Each row is a point. Examples show where two turns around zero, p and q, send a point. Where does a point land after both, in the order given? Backwards means that the second turn is done in reverse. Each puzzle has new turns, and all numbers are rounded.

Turn p:
[-0.99 -2.01 -2.07] => [-2.36 -1.67 -0.98]
[1.31 2.52 0.57] => [ 1.54  2.45 -0.18]
[ 0.07 -2.06 -1.01] => [-0.87 -1.85 -1.05]
[-0.55  2.65  1.60] => [1.02 2.30 1.89]
[0.50 1.01 1.88] => [1.79 0.69 1.05]
[-0.34 -2.11 -0.97] => [-1.13 -1.92 -0.73]
Turn q:
[-1.20  1.33  1.54] => [-1.59  0.34  1.71]
[-0.29 -1.71 -4.23] => [ 0.40 -1.74 -4.21]
[-0.89 -0.36  1.64] => [-0.26 -0.75  1.73]
[0.64 0.09 1.39] => [0.58 0.56 1.30]
[ 1.73  0.65 -0.34] => [ 0.85  1.59 -0.53]
Where do these land?
p, then q backwards: [1.60 1.40 3.01] => [ 3.05 -1.43  1.49]
p, then q: [ 1.15 -1.56  1.18] => [ 2.18 -0.34 -0.53]
q, then p: [-1.90  0.69 -0.21] => [-1.33 -0.80  1.31]
p, then q: [-2.07  0.85 -2.32] => [-3.00 -1.07  0.50]
p, then q: [-0.41  0.33 -1.98] => [-1.80 -0.64 -0.74]
q, then p backwards: [ 1.63 -1.71  0.33] => [ 1.55 -0.02  1.81]

Turn p:
[-0.75 -1.54 -1.89  0.34] => [ 1.27 -1.57 -1.49  0.56]
[ 0.82  1.48  3.43 -0.93] => [-2.21  1.63  2.27 -1.67]
[-0.97 -0.12  2.49 -2.43] => [-1.67  0.37  0.09 -3.18]
[ 0.03  1.69 -1.56 -1.33] => [ 1.18  2.08 -1.15 -0.13]
[ 1.04 -1.59 -2.07  2.17] => [ 1.87 -1.89  0.23  2.34]
[ 0.70 -0.51  1.51  0.08] => [-0.66 -0.47  1.43 -0.60]
[-0.88  0.59 -1.90  2.10] => [ 0.21 -0.16 -1.37  2.68]
Turn q:
[-0.90  1.91 -2.49  0.47] => [-1.78  2.05 -0.34  1.84]
[ 0.95 -1.63 -1.37  1.09] => [-0.37 -0.65 -2.46 -0.12]
[ 1.93 -0.94  2.99 -2.24] => [ 2.53 -0.58  1.22 -3.22]
[-0.43  1.67 -0.03  1.61] => [0.46 0.58 0.21 2.23]
[-1.43  1.87 -1.81 -1.78] => [-2.25  2.28  1.30  0.16]
[-1.05 -0.91  1.64  1.57] => [ 0.67 -2.30  0.47  1.05]
[ 0.93 -1.97  1.08 -0.72] => [ 0.76 -1.38 -0.40 -1.95]
Where do these land?
q, then p backwards: [-0.64  2.11 -0.64 -0.21] => [0.86 1.96 0.36 0.77]
p, then q: [ 3.05 -1.85  0.24 -0.43] => [ 2.70 -1.00  0.26 -2.15]
p, then q: [ 1.45 -1.14  1.69  1.83] => [ 1.13 -2.74  0.91 -0.06]
q, then p: [-2.53  1.69 -1.24 -0.90] => [-3.25  0.29 -0.83  0.50]
p, then q backwards: [-2.50  0.65 -1.60  1.03] => [ 0.56 -0.55 -2.12  2.28]
p, then q backwards: [ 1.17 -1.46  1.55 -1.33] => [-0.31 -0.91  1.62 -2.03]

Turn p:
[-0.36 -1.21  1.79  1.95  1.55  0.15 -1.58  2.85] => [ 2.16  0.35  1.71 -0.01  2.87  0.17 -1.40  1.93]
[-0.20 -0.82  1.99  2.02  2.33 -0.18  0.40 -1.79] => [ 1.85  0.12  0.83  2.31  1.89  0.88  1.25 -1.48]
[ 0.28 -0.74 -1.82 -2.22 -0.96  0.19  0.67 -1.43] => [-0.87 -1.76 -1.60 -0.98 -1.90 -0.17  0.50 -1.04]
[-0.51 -1.72 -0.65 -3.32 -1.72  2.67 -0.11 -2.12] => [-1.44 -3.34 -2.56 -0.31 -1.75  2.27 -0.81 -0.71]
[-0.43  3.29 -0.45 -1.83 -0.73  0.84  2.00  1.81] => [-2.92  1.36 -0.28 -0.87 -1.30  0.32  1.71  2.67]
[-0.21  0.16 -3.25  1.75 -0.34  0.20  0.11 -0.13] => [ 0.32  1.05 -2.61 -0.15  0.13 -2.39 -0.26 -0.26]
[ 0.77  0.51 -0.42 -1.90  1.77 -0.28 -0.24 -1.47] => [ 0.02 -0.19 -0.19 -1.59 -0.24  1.27  1.73 -1.67]
[ 1.11  0.69  2.63  0.83 -2.09  0.65 -1.78  1.61] => [ 0.16  1.39  1.94  0.63 -0.72  1.43 -3.00  1.47]
[-1.57  1.97  1.74  0.78 -0.10 -4.26 -1.01  0.04] => [-1.94  1.59  3.91  0.17  1.41 -1.65 -0.13 -1.68]
[ 1.12 -2.13 -1.57  1.94  0.29  0.01  1.54  0.63] => [ 2.66 -0.57 -1.15  0.78 -0.39 -2.15  0.42  0.76]
Turn q:
[-1.04  2.80 -3.24  0.59  0.63 -0.45  1.08  0.40] => [-2.41  0.74 -1.39  2.59 -1.85  0.95  1.23 -0.91]
[ 2.58 -2.10 -1.74 -0.82  1.72 -0.34  1.16  0.80] => [-0.67  0.05 -2.27  0.95  2.88  0.68 -1.36  1.64]
[-0.04  4.15 -0.43  0.32 -0.60 -1.17  0.92  3.95] => [-2.26 -1.01  0.72  2.10 -3.99  1.57  0.17  2.50]
[-0.08 -0.79 -1.06 -1.27 -2.78  1.63  0.54 -2.28] => [ 1.14  0.56 -1.65 -2.59  0.23  1.83  1.31 -1.75]
[-0.32  0.69  1.02 -1.14  0.44 -0.11 -2.73 -0.07] => [-0.81  1.62  2.19 -1.26 -0.13 -0.82 -0.28  0.34]
[-2.49 -0.43  0.70 -1.45  1.51 -1.52  1.60  3.07] => [-3.15 -3.59  1.04  0.52  0.39 -0.71  0.13  0.83]
[ 0.26 -1.91  1.62  1.09 -1.05  1.04  0.00 -1.70] => [ 2.98 -0.42  0.08 -1.17  0.85 -0.49 -0.26 -1.06]
[ 1.07 -0.11  0.89  0.19 -2.79 -1.78  0.22 -1.95] => [ 1.98  0.29 -1.84 -2.16 -1.53 -1.19  0.69  0.69]
[-0.38 -2.36  0.71  2.29  1.02  1.31 -1.96 -0.65] => [ 1.81  0.45  1.29  0.40  1.43 -1.14 -2.34 -2.09]
[ 0.42  0.06  1.53  0.21  1.89  1.39 -0.83 -1.57] => [ 1.39  1.29  1.83  0.61  1.70 -0.67  0.72 -0.21]
Where do these land?
p, then q: [ 2.93  2.04 -0.87 -1.04  1.11  1.93 -0.14 -0.25] => [-0.33  0.75 -0.61 -0.42 -0.85  3.82  1.71  0.42]
q, then p: [-0.86  2.10 -2.30  2.53  0.14 -0.53 -2.32 -1.63] => [-2.40  2.92 -0.18  1.68 -1.20 -0.95 -0.85 -2.23]
q, then p backwards: [ 0.03 -1.63  0.40  0.70  1.46 -0.91  2.17 -1.60] => [-1.59 -1.86 -1.41  1.54  1.39  0.03  1.05 -0.42]
p, then q: [-1.70 -0.57 -1.31 -2.14  0.40 -1.57  2.08  0.95] => [-1.39 -3.21 -1.25 -0.88  1.09 -1.23  0.30  0.06]
p, then q backwards: [-1.46  0.15  0.53 -0.39  0.50 -3.77 -1.89 -0.30] => [-2.91 -1.58  1.05 -0.83  1.43  0.84 -2.25 -0.40]
p, then q backwards: [-1.84 -2.67  2.36  1.91 -0.66  0.51  1.99  3.47] => [ 2.27 -0.26  3.28  0.78  3.17 -0.95  1.59  2.53]
q, then p backwards: [ 0.25  1.39  1.64 -1.93 -3.31  0.93  1.59 -0.59] => [ 2.47 -0.22 -0.14 -3.10  2.18  0.84  1.10  0.81]
q, then p: [-0.87  1.69 -0.47 -0.05 -0.56  0.13 -1.70  1.77] => [-1.97 -0.07  0.40  1.22  0.21  0.87 -1.92  0.40]
q, then p: [ 1.20  0.21 -2.93 -0.37 -1.32  0.61  1.17 -0.17] => [-0.60  0.63 -3.53 -0.47 -0.14 -0.14 -0.02  0.52]
p, then q: [ 2.73 -0.86  1.58 -0.59  0.76  0.98 -1.14 -0.97] => [ 2.39  1.45  0.36 -0.90  0.83  2.27  0.01  0.47]
q, then p: [-0.41 -1.85  1.37  1.38  1.49  1.70 -1.81 -0.67] => [ 1.50  1.13  1.90 -0.07  0.48  1.95  0.39 -2.20]
